Rows are points. The last column is the point's height on a tilted bowl or saddle (a function of degree 2), plus a little noise. Along how many of its main directions does it bend up, bend down or stay straight?

Points, 11 rows:
[[-49  27 -34]
 [ 29 -73 -42]
 [ 27 -21 -31]
 [-33 -45 -57]
 [-17  17 -21]
 [-14 -29 -51]
 [ 30 -20 -30]
 [ 46  -3  -6]
 [ 47 -88 -43]
 [ 30  36  19]
 [-42 -24 -56]]
Directions: 1 up, 0 down, 1 straight

Points, 16 rows:
[[ 28  -5 -24 -19]
 [ 10 -32  -1 -10]
 [ -8  86 -45 -63]
 [  6  73 -36 -47]
 [  4  -4  22   2]
 [-22  56 -40 -42]
 [ 18   5  -7  -7]
 [ 30 -43 -38 -42]
 [ 79  49   3 -58]
 [ 20  69  20 -29]
 [-19  20 -15 -13]
 [-57 -11  51 -27]
 [-61   9   3 -28]
 [-35 -40 -23 -37]
 [-86 -63  17 -80]
 [-43  11  35 -13]]
Directions: 0 up, 3 down, 0 straight

Points, 41 rows:
[[ -46  -65  -28   33   -5   -3   33]
 [ -30  -34   53  -23   38   25   92]
 [  25  -64    2  -11   30  -10   30]
 [  -7  112  -20   -2   16  -17    2]
 [ -57   18   20  -43   -8   10   43]
 [ -15  -31   10  -30  -41  -36   10]
 [ -25   62  -24   45   24   35   24]
 [  42   28  -13   -8   36   36   11]
 [ -52   59   45   -1  -32  -31   42]
 [ -60  -32   61  -25   -3   50   95]
 [ -37  -33  -44   16   -5  -28    6]
 [  24  -70  -55   33   53  -66   15]
 [   8  -11    7  -21   20  102   79]
 [  22    9  -84    8   20   -9  -31]
 [ -18   26 -113  -28  -42  -33  -21]
 [ -64   61   -9  -53  -43    8   25]
 [ -23   11   12  -20   12    7   23]
 [ -60   23    4   53   16   25   50]
 [ -36   -9  -28    6   19   21   20]
 [  -7  -27   25  -31   -5  -56   23]
 [  34   16   11  -52  -45   -8   -7]
 [ -15    9   -9   28  -22  -65   -4]
 [  71   25  -29   73   65  -13    4]
 [ -55  -54   11   40  -13   81   73]
 [ -43  -39   26  -18   14   42   68]
 [  42   68  -20   -9   -1   -9  -25]
 [  15   17   35   37  -19  -30    7]
 [  26   64   20   21   -9  -68   -3]
 [   4   24   44   40   37  -39   43]
 [  -1  -51  -19  -55  -40  -31    6]
 [  51   26  -80  -22  -28  -21  -42]
 [  24  -45    5   -2  -17   -1    7]
 [  79   47   16   -3    1   36   16]
 [  -7   -7   35  -66    9   28   54]
 [ -33  -34    0   19   32  -60   38]
 [ 105  -42   46  -56   -3    4   52]
 [  62  -13   -8  -58  -54  -32  -11]
 [ -59  -40   31  -10  -28   26   50]
 [  57    1    7  -13 -117   52    5]
 [  20    7  -52  -42  -56   30  -14]
 [  16  -48   10   66  -12   20   26]]
Directions: 5 up, 0 down, 1 straight

Points:
[[ -34  -47   34  -44   36   69    3  -14  -37]
 [ -39    9   52   23  -14  -23   18   -2  -61]
 [ -14  -10  -12   25   23  -22   17   -9  -36]
 [  19   19   18   27   -5  -40   26   15  -40]
 [ -33   33    9  -17  -28  -34  -76  -17   -6]
 [ -36   40  -30    4   -4   -3  -45   34    9]
 [  70   12   -8  -57    7   62  -27   35   17]
 [   5  -32  -46  -33  -45  -33   22   -9  -32]
 [  -3  -11   37   -4   -6   -8   -8   12  -34]
 [  42  -26   57   34   -5  -12    1  -53  -86]
 [ -39  -13  -28  -17  -17  -17  -17    5  -23]
 [ -58   13  -12   36   63   14  -57    0  -21]
 [  24  -26  -24   -8  -49   16  -33    8   -3]
 [  -2   48   40   24    0   27  -38  -30  -26]
 [  18   -2  -25   59    9   -9   -1   27  -38]
 [ -54   37  -37   63    3   -1  -33   16  -37]
 [   9  -42  -29    9    4  -13   46   50  -36]
 [  -8   21   23  -11  -32   -8   25   71  -23]
 [  48   13   15   10  -40   -5   52  -18  -28]
 [   6   37   32   10   14   13  -10   -8  -16]
 [ -48   -8  -14  -27   18   10    9   34  -13]
 [  38   45    9    5  -51   -9   36  -16  -11]
 [ -32   31   -8   15   27  -26  -10    4  -15]
 [  30   50   12  -18  -36   29   15   14    8]
 [  12  -14   16   -3  -47    3   34    9  -36]
 [  16   28  -45   -7  -30   -3  -28   20   17]
 [ -76   52  -46   11    8   73    5    5   -8]
 [   3   44    1   33  -28   51   38   39    0]
 [  -6  -43   59 -121  -21   25  -51   45  -79]
 [  17  -38   -4   11  -11  -10   23  -10  -36]
 [   4  -21  -35  -19  -48  -13   -5   -2  -17]
 [  -7  -30   -7   42    3   11   32  -64  -53]
 [ -28  -63   29  -14  -14    2  -36  -18  -50]
 [ -13   -8   -1   45   63   -8   37   10  -47]
 [  14  -44   26   -4  -36  -64    5  -40  -64]
 [  34   44  -11  -49   26  -16   19   14   20]
 [  -6    8   39  -40   -3  -14  -33   38  -13]
 [  63  -40    6   32    3  -26   -3   18  -51]
 [ -46   -7   -6   29   15  -44  -40    0  -44]
 [  32   11  -24   29   16    7   62  -13  -19]
 [   2    5  -26   10  -18   -2  -55  -66  -21]
 [  72  -28   34   -2  -26  -22   -5  -44  -56]
 [  -9  -43    3   -2    3   -4   -9   45  -30]
 [  14   43  -37   -7  -11  -47  -20   45   15]
 [   9   16   37  -32  -20   77   83   49  -25]
 [   0  107   24   25  -45   15   12  -10    2]
 [  39   37  -15  -59   50  -23   -4  -38   -5]
 [  40  -18   78  -42   13   23  -31  -11  -71]
 [ -24   19  -45   -7   17   43  -42   46   26]
 [  53   79  -22  -11   10   -1   76  -30    6]
 [  53   13  -55  -17   22   21   24    9   23]
 [  24   10    5  -36   33    4   54  -14   -6]
 [   6    9   28   83   30    2  -15   36  -73]
 [  90  -11  -43    6    1  -23    4   16    0]
 [  12   33   11   23    3  -28  -47    8  -17]
 [ -18   22  -26   49  -11  -26  -22   31  -33]
 [  -7  -26   28  -24   53    1    6    9  -22]
 [  -6   23  -55   -4  -39   14  -31    8    8]
 [  13  -36  -14  -19  -57  -13   10  -53  -34]
 [   6   -1   15  -35    6   32    6  -11  -10]
 [-114  -37  -35   -1    4    6   40   -5 -101]
 [  33   39   15   81  -12  -66   10   47  -91]
 [-101   11   -3    6  -69   28   51   -9  -94]
 [   9   23   11   22   77   -6   82   51  -22]
 [  41  -33   35  -27  -11    8  -11  -39  -41]
 [ -25   -9   -5  -37  -13  -17   -5   -9  -19]
 [ -41   -5    8  -13    1  -43   14  -29  -39]
 [  55   50   -8   27  -31   32   -2   17    9]
 [  53   -2   51  -40  -36    5  -47   24  -35]
 [  61   33    4    5   -2   -7   -7   70    8]]
Directions: 0 up, 3 down, 5 straight

Points:
[[  31  -40   -7   73    1  -11    3  -64    2]
 [   7   44  -11  -12  -31   13  -20  -18  -16]
 [  19   23   23   -6   20   -8   56   15  -31]
 [ -30   22   -2   89   41  -24  -10   43  -50]
 [ -20  -17   45   -5   47   -3  -33   20  -12]
 [ -41  -39  -31  -32   37  -13   44  -27  -24]
 [ -63   21   50   27   97  -23  -13   10  -71]
 [  25   47    2  -77  -61   11  -79  -52  -76]
 [ -56   52  -62    1   17   15   -6   -1  -48]
 [  14   33  -73  -52  -27   43   60   23  -40]
 [ -26    9  -27  -20   13   -6   18   45  -17]
 [  -6  -31   39   15   55    4  -24   15   -5]
 [ -66  -21   43    8    0   -7   32  -44  -50]
 [  21   27   21   -3  -10   -6   14   -5  -10]
 [   2  -41  -11   89   -4  -46  -59   49  -12]
 [ -40   17   37  -21   33  -92   23  -29  -67]
 [   4   43   27   74   13   31   50   16  -55]
 [ -45  -59   -6  -50   23   13   84   31  -48]
 [  70   64   10   69  -48   11  -23   36  -49]
 [  -6  -31    5   -7  -18   41  -13    2    5]
 [   0   62  -81   89   64   72   58  -29 -100]
 [ -15    3   31   31   11  -41   14  -56  -24]
 [   7   12   35   -5  -79   37   25  -11  -32]
 [  26  -30   -4   20  -38  -41   -4  -91  -10]
 [  -9  -39   33   -1  -39   38   15  -86  -34]
 [ -10   26  -68   -7  -23  -13  -15   27   -9]
 [  -5    0  -28   25   40  -44   11   34  -15]
 [  72  -77  -20    9  -55    8  -36   70   -2]
 [  -7  -39  -24  -34  -21  -65  -13  -41   -8]
 [ -42   47   27    0   16  -12  -18  -12  -39]
 [ -25  -25    8   46   17    7  -12   28   -6]
 [ -26   -6  -34  -17  -31   89   26  -15  -24]
 [ -11   -5   84   32   53  -16    9  -22  -30]
 [  21    7   15   80   78  -59  -33  -51  -32]
 [   9   27  -50  -70   29  -31   45    8  -51]
 [ -41   33    4   -9  -16    8   16   50  -35]
 [   7  -33   40   -9   23  -13   50  -13  -17]
 [ -16    3  -51  -44   14  -64   63  -25  -44]
 [  -2    6  -78  -51   29   61  -56  -42  -54]
 [ -23   24   -7    2  -55   28   32  -45  -28]
 [ -50  -14   25   82    0 -118  -23   57  -80]
 [ -39   27   26   15   13  -16   32   -9  -37]
 [  11  -66   60  -20  -45  -15   13   74  -38]
 [  46   16   82  -66  -39  -49   -6   42  -65]
 [  49  -36   60   31  -20   34   11   11  -13]
 [  25  -29    7   33   -1  -58  -44  -61    1]
 [ -41   -1  -63   94   19   37   34  -25  -39]
 [  10   47   88   54   12  -73  -30  -35  -55]
 [ -28  -13   -3  -70   54  -24  -57   13  -39]
 [  -9  -45  -18  -23  -37   36   -7   24    7]
 [  18    1  -21   60  -55   -7   34  -81  -21]
 [ -88  -14  -31    6   20   -4  -22  -26  -45]
 [  30  -51  -42  -35   16  -59  -48   18   -2]
 [  56  -39   -3  -22  -33  -20   -4   18   11]
 [ -86  -54  -68  -52   16  -51   31  -56  -70]
 [  27  -13  -36   21   72    8  -32   91  -44]
 [  -7   10  -20    7 -110  -44   26   39  -14]
 [  21    8   22  -24  -39   71  -49   29  -29]
 [  19   -2  -11  -20   15  -78  -55   43  -25]
 [   5   -3  -25   -3   36   48  -91  -32  -27]
 [ -29   20   54  -20    3   40  -18   20  -33]
 [  14  -16   -1   23   10  -12  -31   54    0]
 [ -16  -30  -11   49  -30    1   24   31    4]
 [ -29    6  -48  -35  -25    6    0   34   -8]
 [  -8   81   -7   12   21   43    7   63  -70]
 [  29    8   49  -11   19  -67   -8    4  -18]]
Directions: 0 up, 7 down, 1 straight

Points (74 x 9):
[[  60   51   -1    4   68   29   14    5   24]
 [  62   11   -1   23   29   -6    1   36   13]
 [ -19    3   14    6   -3  -39    8   -5   12]
 [  15   -4  -27   36   31   22   10  -39    3]
 [ -10   37  -19   -5  -49   38  -22  -48   49]
 [ -43   -8  -27   19   -7   -9   83  -32   16]
 [   4  -23   71  -56   17    4   35   73   57]
 [ -23   41  -23   20  -31  -13    5  -46   34]
 [ -39  -27  -17   -4    9  -49   40   37   15]
 [ -24  -56   -1   51    0  -46  -26  -16   34]
 [  29  -46  -25   31  -34  -27  -23  -54   36]
 [  40   58   10   47   -8   35   77  -21   34]
 [  33  -58  -29   44   50   77   15   49   25]
 [ -49  -33   47   24   27  -33   58  -17   18]
 [  -3   32   -2  -16    6    1    7    1   13]
 [   3   31  -49   -5   48  -22  -51    9   39]
 [  -3   25   38  -43  -10   23   93   32   51]
 [  15   17  -19   12  -20   44  -20  -17   23]
 [  27   38   -4   18   32   37   32   59    9]
 [ -49   -2   14  -58   11   54  -28   17   51]
 [ -58  -43  -18    1    2   -1    3   12   16]
 [ -53   44  -51    9   38   40  -11  -57   52]
 [ -48   -1   -2  -11  -47   71  -32  -24   57]
 [ -14  -11   37   11  -28   -5   38  -57   19]
 [ -51   38   41   24  -43  -11    0  -93   63]
 [  -7  -89   40   13   -1   35  -48    9   52]
 [  -3   78  -27  -22  -27   -4  -14   20   58]
 [  25  -15   -6  -81   42  -41   -8   14   36]
 [   1  -47   43  -21    5  -20  -41   -9   25]
 [   1    9  -33  -55  -18  -14  -12   -9   33]
 [   8   10   -6  -15  -11   13   -3   -7   12]
 [  41   17   18   44   32  -29  -36   44   26]
 [ -15  -24   23  -13   12   79   -6   32   30]
 [  28  -21   39  -21    5   56   -5  -17   19]
 [   6    8  -22   71   32   23   -3  -14    6]
 [   3    9   -5   28 -103  -16   52   25   72]
 [ -54   17  -16  100  -66   28   -9   64   47]
 [ -33   39  -19   26   -5  -10    7  -17   18]
 [  23  -71  -36  -13    8   20  -22  -31   25]
 [  36  -46  -23   65   19   11   -4    0   16]
 [ -17  121    9   26   13  -58   25   16   76]
 [  -5   -5    5  -21   22   62   32  -29   12]
 [ -28 -106   -4   10   -4  -45   20   -3   44]
 [ -47  -11   24   37   16   35   11    7    5]
 [   3    1   19   41  -64   57  -52  -81   69]
 [  16   -8   -1   -9   29    5   64  -60    5]
 [  23   -3  -52   44  -18  -20  -80  -56   68]
 [ -50   -1   -1   18  -47  -16   -9   25   32]
 [ -19    7   46  -56   40   -4  -11    4   30]
 [  29   -6   40  -36   55   -5  -22  -13   15]
 [  -3   44   -2   29   14   72  -30   21   32]
 [ -38  -24  -18  -11    7   39   12   17   11]
 [  -4   22   18  -13    1  -60   58 -101   41]
 [  -1   -7   63   10    8  -35   36   -8   17]
 [ -66   27   15   27    7  -21   80   26   16]
 [  69  -34  -20    1  -12    8  -11   37   31]
 [ -46   47   49 -119  -14   14  -28   -7  111]
 [ -10    9   21   13   33   15    3   28    0]
 [  14   56   32   15   35    9  -74   17   50]
 [ -39   28   -6   25    6  -41  -18  -24   28]
 [ -17   37   33  -15  -46  -58   28    1   54]
 [ -17    3  -59    5  -25  -15    9   50   22]
 [ -55  -24  -44   -2  -38    3   46  -18   29]
 [ -59   47   45   -6  -81   27  -51   -1  100]
 [ -30   44  -10   44  -37   -7  -25  -29   43]
 [ -13  -10   -5   48   43  -35  -35   61   17]
 [ -41   31  -19    3  -20  -13  -41  -38   45]
 [  33   13   20   13  -46   10   18  -23   26]
 [ -34  -16  -46   58   27   28   -8   17    6]
 [  13   20   -9  -36   15   31   33  -19   14]
 [  -7  -27   18    3    5  -21   22   -9    3]
 [  16   17  -44   29  -40    6   21   -3   23]
 [  24   43  -52   -4  -25    3   22   37   32]
 [  59  -17   33  -48    8  -64   12  -11   29]]
Directions: 7 up, 0 down, 1 straight
